Each row of a before or after table is a point. One or more steps were done to the points. Then noise was added and the rows were shuffled. The steps act on columns, c1 being the first. What was done? A step turns or swaps two columns, mirrors them in a line or flattens them onto one, adds a multiple of one to another, or multiplies or shifts one. Angles are multiples of 10 degrees, from the lower column toward the higher: turns from -170 to 170, lines from 10 to 170 but not 90. Use the fewest steps. Two steps may share a column if one is a turn and the other turns, adds or multiplies; they go together, in the order done. Otherwise the lowest column goes first.
In the rows, 128 means zero.

Before (13 x 3):
[[119 147 110]
 [153 147 132]
 [115 120 127]
 [127 113 158]
 [129 157 162]
 [153 103 159]
 [147 153 121]
 [156 106 106]
 [146 143 165]
 [110 117 113]
 [165 103 114]
 [135 137 106]
 [142 104 114]]
After, 13 rows:
[[168 115 165]
 [197 157 186]
 [133 163 212]
 [152 147 156]
 [205 114 208]
 [177 154 214]
 [186 160 171]
 [ 99 158 157]
 [ 89 131 175]
 [122 126 210]
 [ 77 125 165]
 [241 114 166]
 [210 117 157]]
Steps: multiply c1 by 3; shift c2 by 10; shift c3 by 50

Before:
[[ 94 215  93 131]
 [110 228  92  99]
 [168 102 154 143]
 [154 165 137 158]
 [122  99 165 148]
 [174 134 145 185]
 [118 159 119 157]
 [175 103 109 177]
 [147 235 116 102]
 [164 118 132 137]
 [158 118 141 146]
 [138 120 135 161]
 [133 134 115 131]]
After (13 x 4):
[[166 148  88 184]
 [191 163 143 104]
 [135 130 101 161]
 [136 132  88 157]
 [164 148 109 157]
 [134 134 112 131]
 [112 119 143 149]
 [157 145 120 101]
 [147 137 139 144]
 [154 143  58 178]
 [149 138 124 147]
 [136 132  91 134]
 [152 141 123 141]]
Steps: flatten c1 and c2 onto the line at 30 degrees; add -1 times c4 to c3

Before:
[[142 139 175 120 102 104]
 [ 73  98 124  93 156  78]
 [156 108  70 189 156 181]
 [109 123 139 151 105 153]
 [135 161  79 144 124  98]
 [139 152  69 181 120 124]
 [116 158 124 132 149 105]
 [ 74 106 124 168 150 132]
 [102 187  83 111  94 105]
 [161 157  75 176  87 122]]
After:
[[150 113 132 170  77 143]
 [ 97 162 110 107 104  70]
 [ 98 118 150 119 144  99]
 [119 144 103 179 138 110]
 [ 81 147 107 175 161 106]
 [122 133 109 147 137  85]
 [145 137 130 129 114  88]
 [159 145 106 191 151 179]
 [158  72 122  96  70 106]
 [109 147 137 150 106 150]]
Steps: swap c1 and c5; turn c2 and c6 by -40 degrees; multiply c3 by 0.4

Before:
[[107 155 110 127 110 115 111 118]
 [132 118 141  91 116 124 172 113]
 [155 160 126 153  91  93 104 123]
 [152 161 162 164 128 118 142 147]
 [ 74 161 123 160 116 136 110 144]
 [105 123  36 157  94 118 150 123]
 [128 164 135  87 119 132 106 118]
 [ 23  88 164 114 152  97 147 118]
 [130 150 144 154  87 108 135 226]
 [ 87  46 146 124 150 134 141 117]
 [ 68 138 151 164  83 125 162 114]
 [109 130 162 159  91 127 111 147]
 [141 168 149 156  97 119 143 176]]
After:
[[ 23 169  90 120 172 148  96 131]
 [110 122 114  85 111 113 127 109]
 [132 140 100 155 137 170 125 140]
 [127  93 103 162 140 106 132 143]
 [106 135 221 149 114 149 117 131]
 [154  98 143 107 109 104  92 138]
 [153  93 117  81 149 142 117 114]
 [ 73  92 148 102 136 110 135 118]
 [ 87 211 110 123 170 139 134 124]
 [108 103 142 138 132 112 115 142]
 [141  79 125  92 116 143 120  89]
 [130  91 126  97 108 137 107  35]
 [ 69 120 129  87 103 163 127 143]]
Steps: turn c2 and c8 by 170 degrees; turn c3 and c4 by -150 degrees; shift c5 by 20; swap c6 and c7

Before:
[[195 166 138 156 102 161  99 165 120]
 [195 165 155 112 117 140 100 151 169]
 [178 118 178 123  98 149  86 154 119]
 [198 163 149  98  93 152 126 138 101]
 [167 163 175 145 109 179 138 139 135]
 [177 146 150 104 104 190 103 138 142]
 [ 82 145  84 143 138 101 136 128 136]
 [ 84 129  62 141 162 129 108 110 121]
 [150 123 117 143 102 129 170 149 162]
 [109 147 115 147 153 106 106  85 120]
 [ 80 159 114 123 152 119 114 147 117]
 [153 130 122 135 168 136 152 149 128]]
After, 12 rows:
[[ 78 188 113 128 140 141 149 156 135]
 [178 166 148  98  99 173 152  85 105]
 [ 85 162  84 147 132 109 117 156 117]
 [196 196 156 110 109 144 139 128  81]
 [110 169 112 144 163 100 153 130 128]
 [196 208 136 157  87 169 158 119 128]
 [182 108 178 121  91 148 165 125 121]
 [145 114 118 148  91 131  72 129 115]
 [156 129 122 135 153 157 105 146 134]
 [196 200 145 100  92 136 140 113 154]
 [ 88 130  62 143 168 127 149 128 130]
 [169 196 173 142 108 161 113  99 127]]
Steps: multiply c2 by 2; turn c5 and c8 by 30 degrees; turn c6 and c8 by -40 degrees; turn c7 and c9 by 160 degrees

Before (9 x 11):
[[ 96 112 122 125 155 113 115 166 114 165 107]
 [112 120 167 111 112 105 127 147  77 119  70]
 [130 165  98 133 130 167 159 167 135 220 172]
 [ 90 121 134 108 107 122 114 135 113 137 147]
 [152 120 173  89  84 108  89  65 169 149 109]
 [ 81 167 156 141 144 132 116 143 104 113  77]
 [147 146 113 126 141 150 123 168 122 125 119]
 [135 188 142 133 141  96 201  82 209 163 192]
 [ 89 110 146 146 138 154 153 158 122 138 112]]
After (9 x 11):
[[ 96 160  95 164 103 158 160 147 146 220 172]
 [104 125 133 121 104  90 110 149 115 134 147]
 [116 123 124 156 140  98 110 158 116 163 113]
 [122 143 115 158 151 155 123 155 135 125 118]
 [160 148 145  96 129 109 236  91 194 164 189]
 [ 95 167 159 153 149  96 110 125 141 114  73]
 [157  90 171  56  76 132 115 117 166 148 106]
 [ 85 126 146 161 134 112 147 133 101 140 109]
 [135 151 166 132 114  97 100 148  87 120  70]]
Steps: turn c1 and c6 by 50 degrees; turn c7 and c9 by -30 degrees; turn c2 and c9 by 40 degrees; turn c4 and c8 by -50 degrees; add -0.3 times c10 to c5

Before, 12 rows:
[[ 90 134 108 152 101  93 122  89 163  95 113 132]
 [ 74 114 108 161 172  99 118 171 197  90 136 170]
 [ 77 102 126 148 143  70 117  93 126 149 147 145]
 [ 55 117 115 102 144 110  71 135 170 103 153 142]
 [158 186 178 141 134 161 109 142 150 154 152 124]
 [188 178 138 114 115 130 128 188 116 154 145 104]
 [119  93 128 141 127 111  92 127 140 143  79 148]
 [ 68  90 119 108 106  96 152 100 161 162 102 176]
 [133 144 191 108 148 143 134 162 114 108 140  99]
 [116 182 144 145 131 167 135 168 111 177 127  75]
 [149 145 154 134 113 189 127 166  81 135 166 127]
 [107  80 119 135 123 121 127 101 171 142 147 103]]
After (12 x 12):
[[152 161 156 108 106  95 153 100 173 190 102 175]
 [155 151 132 148 141  71 117  93 126 176 147 147]
 [ 66  83 107 115 115 131 129 187 113 109 145 104]
 [135 171 150 135 122 121 127 101 185 152 147 105]
 [125 162 135 140 127 111  91 128 144 145  80 148]
 [178 116 136 150 101  93 122  90 175 128 114 131]
 [201 134 151 102 144 108  72 137 182 155 152 142]
 [ 88  91  57 140 134 160 108 141 155 131 152 125]
 [108 121  97 134 114 190 127 167  68 120 166 127]
 [194 134 140 161 172 100 118 170 218 134 137 169]
 [137 134  69 108 149 142 133 164 110 109 140  99]
 [107  83  89 145 130 167 136 168 106 173 126  75]]
Steps: mirror c1 and c10 in the line at 110 degrees; turn c2 and c3 by -160 degrees; add -0.3 times c4 to c3; multiply c9 by 1.3

Before (14 x 14):
[[149 162 114 109 116 118 146 130 189 141 183 124 155 141]
 [172 107 102 132 128 136 122 130 154 174 140 130 136 132]
 [134 147 133 146  95 149 149  63 164 158 117 109 132 148]
 [145 103 126 102 157 161 155 109 130 154 138 156 122 156]
 [137  98 133 147 113 109 111 104 206 131 102 133 123 119]
 [107 129  88 134 168 120 138 114 146 106 142 120 122 136]
 [160 137 115  95 135 151 145 134 114 142 114 127 117 155]
 [143 117 102 102 107  88 124 112 151 151 159 130 123 116]
 [156 145 139 141 154 151 118 134 123 159 166 145 132 130]
 [ 91 127  94 114 136  98 151 113 150 139 117 128 142 116]
 [149 123 141 142 121 125 172  91 133 153 105 118 127 166]
 [113 114 133 139 112 155 172 120 160 154 136 100 111 145]
 [122  87 128 107 133 160 142 138 117 146 134 102 141 167]
 [138 119 115 148 104 159 142 126  95 147 101 142 118 184]]
After (14 x 14):
[[150 158 109 120 153  38 150 117 152 145 117 113 140 161]
 [115 113 104 176 123  72 110 123 193 140 105 106 121 131]
 [158 137 113 133 141 224 143 140  90 178 100 120 122  81]
 [103 127 149 135 198 196 115 144 117 172 170 124 137 112]
 [ 98 145  98 141 202 151 120 126 156 216 137 131 138 100]
 [135 123 101 103 188 226 155 141 136 160 136 103 120  98]
 [127 145 129  89 155 200 140 130 126 150 117 133 116  85]
 [156 114  92 107 162 225 142 112 127 162 135 149 143 101]
 [134 113 127 141 163 119 168  96 125 179 106  98 127  88]
 [111 147 109 116 145   6 124 120 159 188 156 114 129 130]
 [122 153 157 132 141  98 147 130 191 158 182 133 159 103]
 [149 122 115 149 161 209 173 101 156 188 136 136 111 126]
 [148 169 117 140 125 103 138 112 141  63 142 123 120 134]
 [135 126 147 155 152 195 148  75 154 207 115  79 132 110]]
Steps: turn c1 and c14 by -140 degrees; turn c2 and c3 by 70 degrees; turn c4 and c9 by -20 degrees; multiply c10 by 2.5; turn c5 and c10 by -40 degrees; multiply c6 by 3; mirror c8 and c12 in the line at 30 degrees

Before (14 x 18):
[[ 95 178 122 116 100 162 156  98 192 105 177 101 156 112 150 117 111 142]
 [146 169 160 142 125  83 145  96 206 101 196 133 146  93 181 154 128 156]
 [ 79  95 126 100 133 170 129 116 160 108 115  63  91 168 122 106 172 130]
 [ 82 103 106 117 145 133 109 167 123 155 116 146 112  93  76 168 134  87]
 [ 82  80  76 142 124 144  89 111 149 139 105 152  97 115  98 107  99 122]
 [ 76 140 100 105 184 154  98 111 129 133 153 100 107 173 129 106 163  97]
 [128 169 128 108 126 158 108  84 156 132 126  86 124 103 142 118 150 159]
 [ 92 136 160 132 109 176  97 108 119 121 146 121  86 179 107 102 158  98]
 [111 144 158 102 140 137 164  80 184 150 143 117 102 108 128 114  93 140]
 [111 127 120 138 154 175 146 121 147 134 116 135 133 146 126  94 172 116]
 [ 87  85 102 119 122 150 103 121 134 186 142 120 107 169  50 111 164 123]
 [ 52  87  87 201 140 126 133  98 106 156 114 147 114  76  69 170  94 138]
 [141 161 127 103 125 125 163  60 160  67 169 100 140  97 132  99 134 130]
 [138 178 160 149 141 104 137 115 198 100 155  96 153 102 113 117  84 157]]
After, 14 rows:
[[ 92 177  41 122 101 158 156 139 196 180 123  97 153 113  91 117 112 139]
 [124 174 127 110 132 157 107 146 152 127 128  85 122 104  91 121 151 158]
 [ 86  88 144 121 119 144 102 162 130 101  73 121 109 166 193 109 164 120]
 [156 172  52 145 126  80 147 129 202 198 103 134 147  91  70 152 137 153]
 [136 175  99 147 140 104 145 150 197 166 128  95 155 105 137 112  81 151]
 [113 137 163 104 140 133 159 158 183 124  97 113 101 102  93 115  89 143]
 [ 57  90 127 204 137 131 134 170 108  98 112 145 112  78 166 173  89 140]
 [ 88 139 135 129 110 177 104 147 119 146 118 122  83 180 127  95 161  99]
 [114 126 135 139 159 174 140 134 145 118 132 135 133 146 129  88 169 118]
 [ 78 104 141 120 139 131 105 123 118 102 114 139 108  92 199 172 140  87]
 [ 79  94 115 105 139 176 136 134 162 119 154  62  89 161 123 107 171 130]
 [ 81  74 110 143 128 144  86 147 147 100 135 149  97 118 146 106  98 128]
 [ 74 138  75 109 182 145  98 140 134 148 106  98 111 180 113 109 160 105]
 [148 159  21 100 121 129 166 166 157 199 148 101 135 100  86 104 133 126]]
Steps: turn c10 and c11 by -130 degrees; add -1.5 times c10 to c3; turn c8 and c15 by 150 degrees; multiply c8 by 0.7

Before:
[[153 107 130 141 134 122 123 129 131 134 119 129 117 149 129 130 113 138
  158 128]
 [141 111 148 137 115 117  97  96 152 129 124 141 125 140 121 110 109 123
  129 131]
 [119 146 156 117 112 113 123  99 131 131 147 144 144 123 122 197 121 120
  132 130]
 [123 112 142 146 135 130 130 101 136 113 118 139 157 140 115 116 106 129
  117 114]
 [153 112 156 144 116 132 107 137 137 127 115  98 150  96 116 123 117 120
  117  92]
 [138 130 139 124 120 123 122 113 136 119 111 141 149 126 133 116 109 135
  171 120]
 [121 162 131 129 114 124 127 137 129 121 127 137 125 135 141 122 112 130
  127 120]
 [125 110 133 133 112 148 132 130 126 116 111 130 149 135 143 153 121 131
  146 131]
 [140 106 128 115 114 114 133 129 125 117 117 129 154 145 113 112 120 136
  120 131]
 [127 106 138 144 165 127 122 131 129 134 141 144 150  87 198 114 140 123
  127 124]
 [161 176 132 145 110 147 120 110 127 125 118  74 114 142 140 127 166 165
  116 108]]
After, 11 rows:
[[139 133 122 125 121 122 126 115 139 119 109 142 149 126 133 143 108 159
   98 119]
 [152 155 104 145 116 132 148 138 124 127 133  99 149  97 103 142 115 136
  144  92]
 [153 143 125 141 135 122 133 129 130 133 110 131 118 149 128 128 113 146
  106 129]
 [120 112 127 130 113 124 160 138 141 122 126 137 124 134 150 134 111 126
  130 120]
 [128 144 122 145 164 128 137 131 199 134 137 144 149  87 251 145 140 119
  123 124]
 [161 112 124 144 110 147 198 109 139 125  93  76 114 142 149 131 166 118
  144 109]
 [142 162 114 136 114 118 142  95 142 129 131 142 125 141 104 153 108 134
  129 133]
 [119 123  79 118 113 113 130  99 125 131 141 145 145 124 114  73 121 116
  113 129]
 [127 133 115 132 112 148 119 131 141 116 118 130 148 135 154 104 122 149
  121 131]
 [122 135 119 146 134 130 141 103 123 112 125 138 157 140 102 144 106 131
  142 114]
 [138 135 133 115 113 114  86 129 108 116 118 129 153 145 102 143 120 131
  141 131]]
Steps: turn c2 and c7 by 120 degrees; add 1.5 times c4 to c7; turn c3 and c16 by 160 degrees; multiply c15 by 2; turn c9 and c15 by -30 degrees; turn c11 and c19 by -150 degrees; turn c11 and c18 by 110 degrees

Before:
[[122 104 143 115 153 112 161 149 163 135 128 149 168  97 165  94 138 146
  162 148 121  91  95 134]
 [146 117 122 152 158 172 106  99 101 117  97 150 101  97  76 153 127 152
  146  92 121 128 169 146]
 [123 150  94 133 181 110 137 152 116 125 128  97 113 153 145  98 158  78
  164  66  98  80 113 155]
 [133 128 169 124 124 114 202 164 184 172 143 150 147 150 171 136 153 121
  157 134 162  84 103  92]
 [133 150  91 129 175 110 121 150 135 166  80 122  71 152 192 124 174 103
  158  83  82  93  87 191]
 [183 150 125 149 125 175 152  68 141 103  99 133 162 147  92 155  92 155
  127 106 153 151 141 102]
 [183 171 136 179 154 141 126  71 123 127 113 119 130 107 117 153  91 131
  126 115 157 158 177  98]
 [205 159 161 175 137 187 166  93 121 111 143 131 133 142 116 138 121 127
  123 136 141 162 137 109]
 [137 144 127  90 133 153 147 129 159 178 157 153 118 153 158  90 136 134
  173 129 143 126 101 111]]
After, 9 rows:
[[129 128 169 123 178 110 202 163 185 171 146 147 148 159 171 139 152 121
  157 126 164  89 114  93]
 [188 160 158 179  83 187 169  93 124 109 143  58 131 127 116 175 125 126
  124 128 143 164 110 106]
 [139 153  91 136 215 109 134 151 117 122 127 100 115 149 144 100 161  78
  162 188  99  80 146 152]
 [131 118 122 153 116 173 105 100 101 115  98 129 103  78  76 160 127 153
  146 153 123 129 159 146]
 [135 150  91 129 207 111 121 148 131 165  81 116  71 176 192 128 174 102
  158 172  80  92 143 193]
 [160 173 136 175  68 141 124  70 121 125 112  63 132  72 117 176  91 134
  126 135 156 159 135 100]
 [164 151 126 149  36 174 153  66 138 105 100  77 164 124  92 180  92 154
  128 158 154 154 122 102]
 [154 142 129  90 134 154 149 128 160 181 155 142 120 165 156  99 136 134
  173 134 144 128 116 108]
 [137 104 146 111 185 110 163 152 167 132 130 156 167 147 163  98 137 146
  161  92 122  91 155 136]]
Steps: add -1 times c1 to c12; turn c1 and c16 by 30 degrees; add 1.5 times c8 to c5; turn c14 and c23 by 70 degrees; turn c20 and c23 by -150 degrees

Before (12 x 32):
[[108 137 145 184 141 132 118 149 170 126 133 111 126 122 126 148 159 109
  138 144 123 124 116 124 118 140 135 119 126 115 110 133]
 [110 124 125 147 143 122 153  89 137 115 137 132 118 127 132 151 133 147
  125 136 126 131 135 117 117 150 123 217 137 130 142 141]
 [120 124 114 170 149 130 121 141 141 105 103 127 118 166 139 150 117 125
  137 117 153 125 138 126 125 136 136 119 132 115 130 133]
 [115 175 113 152  81  96 126 149 127 100 117 119 115 121 146 147 128 149
  116 136 122 138 125 113 126 147 184 113 143 217 105 160]
 [136 121 131 129 148 125 120 109 132 134 105 134 118 132 135 139 159 137
  140 150 130 133 123 145 140 131 138 141 145 127 147 149]
 [105 145 137 134 150 124 133 150 130 137 110 133 134 126 107 121 153 149
  136 127 158 128 109 153 112   7 130 114 128 126 109 125]
 [110 124 111 136 140 123 113 140 144  99 137 116 127 134 146 111 149 134
  141 151 153 128 132 223 112 151 171 113 124 117 110 125]
 [127 130 112 142 147 113 162 148 131 113 131  83 122 144 133 141  85 144
  137 127 129 125 112 119 140 139 130 162 144 103 125 129]
 [164 147 125 146 148 121 142 134 132 126 129 131 129 124 120 125 126 129
  141 151 118 128 153 141 132 141 140 111 142 167 112 146]
 [119 124 171 149 133 130 142 131 136 106 109 134 129 123 137 128 104 133
  127 149 118 136 157 111 158 128 130 108  92 109 161 173]
 [111 143 122 127 151 129 113 138 150 107 123 128 150 128 146 121 161 119
  135 140 121 132 110 113 120 140 120 141 133 117 139 148]
 [146 141 117 132 134 131 116 149 140 110 139 117 125 130 141 143 156 153
  137 125 130 129 108 112 115 147 120 112 144 107 140 137]]
After (12 x 32):
[[146 141 117 133 194 130 116 149 140 105 138 117 125 108 142 142 108 153
  137 143 130 129 108 122 144 117 120 113 144 107 140 137]
 [120 123 114 169 209 130 121 141 141 108 104 127 117 105 140 150 160 124
  137 136 154 126 138 120 129 117 136 119 131 114 123 134]
 [110 123 124 146 202 122 153  89 136 111 137 132 118 126 133 152 123 148
  125 133 125 130 136 126 146 117 123 217 137 130 146 140]
 [108 137 145 184 200 132 118 149 170 121 133 111 126 112 126 149 100 109
  138 124 123 124 116 152 142 126 134 119 126 115 129 134]
 [110 143 123 127 211 129 113 137 150 106 123 127 151 106 147 122 103 119
  135 135 121 132 110 130 135 117 120 141 133 116 149 147]
 [110 124 111 136 200 122 112 140 143  96 137 117 127 110 145 112 115 134
  141  34 153 128 131 123 146 113 171 112 124 116  95 125]
 [115 176 113 152 141  96 126 150 127 103 117 119 116 133 146 147 124 149
  116 137 122 137 124 154 134 107 183 113 142 217 125 160]
 [106 145 136 134 210 125 133 151 130 127 109 134 134 114 106 121 108 149
  135 108 157 128 109 133  47 219 131 114 127 127 106 124]
 [136 122 129 129 208 125 120 110 132 139 105 133 118 104 135 139 107 136
  140 102 130 133 123 121 126 120 138 142 145 128 148 149]
 [118 124 172 149 194 130 142 132 137 124 109 134 129 147 138 127 143 133
  127 132 118 136 158 120 104 100 130 108  92 109 171 173]
 [165 147 125 147 208 121 142 134 133 128 129 130 129 133 119 126 127 129
  141 104 118 128 153 149 134 117 141 110 143 167 128 146]
 [126 130 112 141 207 114 162 148 131 121 131  83 122 144 133 141 171 146
  137 137 129 125 112 133 124 107 130 161 144 103 128 129]]
Steps: shift c5 by 60; turn c10 and c25 by -30 degrees; turn c25 and c26 by -130 degrees; turn c14 and c17 by 140 degrees; turn c20 and c24 by 120 degrees; turn c24 and c31 by 50 degrees

Before, 12 rows:
[[ 79 146 161 112 180 108  79 147 140 109 119 136  86  73 126 105 168 106
  111 159 123 146  72  80 131 193  89 170 126  93 100 127  92 108 139  87
  102  87 105 114 171 131 106  95  92  99 168 178]
 [156 166 155 127  88 116 103 112 130 149 111 113 112 117  77 142  91 148
   88  99 154 145 111 140 135 123 180 161 158 138 117 168 108 145  94 177
  152  96 108 139 129 146 162 125  96 146 144 110]
 [142  86 110 191  89 124 159 151 141 104 140  74 165 151  78 116 100 151
   87  91  94 124  81 120 172 114 129 133 109  88 169 114 137 144  96 143
  175  95 125 155 132  80 125 113 144 168 116 140]
 [ 89  96 119 141 139 151  88 176 137 152 132 105  89  71 130 106 162 121
  166 189 175 162 124 148 150 173 175 180 100 116 156 178 101  85 172 186
   83 160 129 182  99 126 140 168  77  98 100 122]
 [ 83 129 122 174 102 138 160 144 135 123  67 147 128 119 109  87 148  74
  158 102 194 157 112 132 118 167  90 123  67 138  96 158 134 139 189 100
   76 104  89 180  93 172 160 132  67 156 138 141]
 [141 123 186 158 125 131 137  92  88 155  83 146 164 169 151  85 125  63
   80 100 126 147 149 154 175 152 179 169  86 142 128  99 137 153 123  89
  111 128 141 160 107 144  88 122 103 123  90 138]
 [143 147 145 113 130  95 160 146 169 203 119  66 149 111 116 116 161  89
  116  95 110 149  94  65 120 189  89 150 161 117 153  91 105 178 121 115
  171 153 121 131 131  79 116 148 102 169 167 176]
 [160  95 129 103 105  58 134 167 150 152 121 111  83 105 114 146 172 116
   95 142 121 149  77 138 149 137  93 158 138  67 163  95 140 170 103  96
  172 129 143 100 126 146 119 137  81 101 153  84]
 [138  99 161 132 153 131 156 111  95 120 102 120 143  85 132 143 132 154
   83 145 145 145  97  86 127 156 132  98 109 112 103 135 118  98 108 126
  133 112 151 129 127 102 121 106 157  94  88  78]
 [158 150 124 179 118  83  80 115 167 134 140 101 149 125 147 139 113 123
   77 178 166 120  69 108 114 106  94 133 143 147 126 140 108  78 163 175
  168 163 120 125 108  87 111 169 149 137 103 174]
 [154 156 124 108 153 134 149 104 175 140  77 143 165 166 109 149 167 137
   98 169 133  91 115 142 110 187 170 150 136  91 106  76 113 165 167 148
   81 177 173 100 130 161 176 157 111  97 112  97]
 [133 161 149 108  81 117 121 154 131 113  77 100 135  84 120 158  94  77
  122 180 112 116 130  87  98  94 176  90  78  92 139 157  93 138  90 113
   95 134  72  93 127 172  76 191 117 170 151 155]]
After (12 x 48):
[[134  95 127 102 105  58 130  91 148 154 123 113  87 100 114 145 171 112
   98 145 127 154 150 136 149 138  96 158 136  67 165  96 132 172 102  90
  173 129 121  82 131 149 122 138  82 101 160  83]
 [122 154 131 107 154 134 149 116 174 138  76 146 165 163 109 149 168 136
   99  85 132  89 154 143 111 188 167 157 137  93  97  79 114 170 165 144
   76 179  83 108  90 167 177 155 110 101 114  99]
 [116 146 147 113 132  96 159 137 165 207 121  64 156 114 112 119 161  92
  115 163 105 150 112  64 124 184  89 147 164 118 155  93 101 182 120 117
  170 155 146  95 142  84 120 151 105 169 173 173]
 [105 127 191 160 128 125 140 176  89 153  81 146 168 169 153  85 123  60
   81 125 123 150 100 147 173 146 174 165  89 139 130 103 138 151 124  87
  110 126  97 154 135 148  92 120  99 121  90 140]
 [112  86 107 190  88 126 154 137 142 107 142  77 163 151  77 114 100 148
   85 175  93 125  94 117 174 116 131 135 111  84 171 117 141 142  95 138
  178  97 144  89 136  83 122 112 143 167 112 138]
 [103 162 151 108  78 121 123  75 126 116  76  98 134  83 118 158  96  81
  116 106 110 116 159  81  97  94 185  89  74  90 137 159  95 141  91 110
   94 134 165 129 156 173  74 193 113 170 151 152]
 [120 165 157 130  90 111 107 160 133 151 108 112 116 113  74 144  86 149
   86 146 152 143 115 139 134 123 181 163 163 138 118 169 106 144  93 179
  156  99 150 117 146 145 165 129  95 147 147 109]
 [ 48 144 162 119 179 104  81  95 142 111 117 129  87  75 126 106 169 110
  109 114 118 145 133  81 135 199  87 171 130  93  96 135  94 106 140  89
  106  92 164  73 107 135  99  95  89  95 170 175]
 [ 64  95 120 144 134 151  85  55 132 149 135 107  90  72 130 109 169 124
  168 110 171 160  76 149 144 175 175 185  97 116 156 180  99  81 173 183
   82 161 100 134 142 126 142 171  74  96  99 125]
 [112 102 158 125 160 131 156 135  94 119 107 119 145  87 134 146 137 160
   81 105 142 137 117  83 122 156 132  98 111 109  99 133 121  95 112 130
  134 105 113  99 111 102 120 104 152  93  90  79]
 [126 149 125 178 116  81  81 101 166 135 142 100 148 123 149 143 111 123
   75  82 160 120 118 106 113 111  93 135 144 144 128 135 108  85 167 174
  168 162 138  69 154  84 113 168 149 133 108 176]
 [ 57 132 122 172 107 134 159 134 134 118  63 143 124 117 110  94 154  72
  160 160 192 157  76 126 116 164  91 123  69 134  94 160 136 137 187  97
   73 100 131 120 170 165 161 131  69 153 137 137]]
Steps: shift c1 by -30; turn c8 and c20 by 140 degrees; turn c23 and c40 by 80 degrees; add -0.3 times c37 to c39; turn c39 and c41 by -140 degrees
